Rows are points. Each copy is the shape, with its points in the same order, turned, moved and blurred by noise. Is it also mirrored, or only turned?

Shape, 5 rows:
[[-0.17  0.22]
 [ 0.32 -0.53]
 [ 0.00  0.18]
 [ 0.47  0.30]
 [ 0.22 -0.24]]
Copy 1 (5 x 2):
[[-0.12  0.16]
 [ 0.36 -0.53]
 [-0.10  0.14]
 [ 0.45  0.31]
 [ 0.22 -0.16]]
Copy 1 is: only turned
Copy 2, 5 rows:
[[-0.07 -0.26]
 [-0.17  0.59]
 [ 0.05 -0.13]
 [ 0.46  0.06]
 [-0.07  0.30]]
Copy 2 is: mirrored

Shape (7 x 4):
[[-0.15 -0.36  0.02 -0.09]
 [ 0.00  0.22  0.33 -0.55]
 [-0.14 -0.12  0.06  0.06]
 [-0.31  0.30  0.07 -0.39]
 [ 0.18 -0.24 -0.47  0.36]
 [ 0.10 -0.43 -0.54 -0.08]
 [ 0.08  0.44  0.03  0.10]]
Copy 1 (7 x 4):
[[-0.09 -0.43  0.18  0.02]
 [ 0.17  0.17  0.21 -0.57]
 [-0.10 -0.12  0.09  0.08]
 [-0.18  0.10 -0.05 -0.38]
 [ 0.18 -0.32 -0.29  0.57]
 [ 0.17 -0.55 -0.32  0.15]
 [ 0.11  0.37 -0.06  0.12]]
Copy 1 is: only turned
Copy 2:
[[-0.47 -0.13 -0.12 -0.20]
 [ 0.01 -0.08  0.22 -0.78]
 [-0.23 -0.14  0.02 -0.08]
 [-0.04 -0.47  0.22 -0.54]
 [-0.08 -0.17 -0.57  0.28]
 [-0.32 -0.25 -0.68 -0.12]
 [ 0.34 -0.21  0.10 -0.12]]
Copy 2 is: mirrored

Shape, 11 rows:
[[-0.40 -0.15 -0.10 -0.06 -0.07  0.50 -0.19 -0.21]
 [-0.47  0.09 -0.26 -0.70 -0.12 -0.03 -0.48  0.17]
 [ 0.07 -0.25  0.47  0.18  0.09  0.02 -0.20  0.06]
 [ 0.14 -0.20  0.34 -0.19  0.20 -0.35 -0.25 -0.18]
 [-0.40 -0.23  0.04 -0.01  0.16  0.33  0.56 -0.23]
 [-0.04 -0.11  0.14 -0.16 -0.28  0.49  0.21 -0.18]
 [ 0.21 -0.11  0.00  0.26  0.24 -0.05  0.19 -0.14]
 [-0.15  0.02  0.56  0.17  0.02 -0.18 -0.27 -0.21]
 [ 0.06  0.76 -0.11 -0.19 -0.32  0.67  0.13  0.54]
 [-0.15 -0.25  0.08  0.22 -0.18  0.31  0.44  0.12]
 [-0.28  0.31 -0.51 -0.43 -0.41 -0.02 -0.09  0.07]]
Copy 1:
[[-0.34 -0.06 -0.09  0.14 -0.15  0.40 -0.14 -0.15]
 [-0.53  0.48 -0.42 -0.18  0.02 -0.20 -0.22 -0.41]
 [ 0.00 -0.03  0.52  0.21 -0.01 -0.14 -0.26  0.04]
 [ 0.16 -0.15  0.30 -0.13 -0.01 -0.40 -0.20 -0.21]
 [-0.38 -0.25  0.24  0.03  0.09  0.36  0.54  0.04]
 [-0.16  0.08  0.18  0.31 -0.31  0.27  0.33 -0.33]
 [ 0.24 -0.17  0.22  0.21  0.14 -0.06  0.30  0.15]
 [ 0.09 -0.16  0.47 -0.28 -0.19 -0.12 -0.29  0.02]
 [-0.02  1.16 -0.03  0.17 -0.16  0.46  0.27  0.04]
 [-0.29 -0.03  0.32  0.41 -0.20  0.27  0.44  0.20]
 [-0.28  0.47 -0.63 -0.06 -0.37 -0.08  0.10 -0.14]]
Copy 1 is: mirrored
Copy 2, 11 rows:
[[-0.45 -0.14  0.33  0.22 -0.05  0.42 -0.24 -0.17]
 [-0.56  0.03  0.54 -0.54 -0.08 -0.14 -0.31  0.05]
 [ 0.18 -0.15 -0.13  0.38  0.29  0.03 -0.37  0.18]
 [ 0.19 -0.12 -0.05  0.05  0.41 -0.29 -0.46 -0.17]
 [-0.53 -0.10 -0.23  0.34  0.34  0.37  0.26 -0.26]
 [-0.14 -0.07 -0.09  0.07  0.00  0.65 -0.05 -0.23]
 [ 0.19  0.00 -0.07  0.45  0.18 -0.07  0.13 -0.17]
 [-0.06  0.09 -0.24  0.39  0.16 -0.05 -0.68 -0.01]
 [ 0.00  0.74  0.21 -0.21 -0.36  0.68  0.18  0.40]
 [-0.20 -0.19 -0.25  0.39  0.05  0.41  0.22  0.17]
 [-0.42  0.12  0.22 -0.46 -0.51  0.00  0.06 -0.10]]
Copy 2 is: mirrored
Copy 3:
[[-0.28 -0.38 -0.14 -0.13 -0.05  0.31 -0.20 -0.35]
 [ 0.00 -0.21 -0.75 -0.61 -0.09 -0.17 -0.35 -0.23]
 [ 0.24 -0.48  0.37 -0.05  0.02 -0.11 -0.25  0.00]
 [ 0.38 -0.15  0.35 -0.41  0.10 -0.30 -0.45 -0.21]
 [-0.40 -0.08  0.28 -0.34  0.21  0.33  0.33 -0.17]
 [-0.08 -0.19  0.16 -0.25 -0.36  0.35  0.14 -0.21]
 [ 0.21  0.13  0.39 -0.06  0.25  0.16 -0.12  0.02]
 [ 0.12 -0.34  0.36  0.01  0.03 -0.41 -0.23 -0.30]
 [ 0.38 -0.07 -0.69  0.14 -0.40  0.23  0.62  0.07]
 [-0.26 -0.17  0.25 -0.10 -0.10  0.25  0.23  0.24]
 [-0.10  0.29 -0.65 -0.33 -0.33 -0.04 -0.13 -0.12]]
Copy 3 is: mirrored
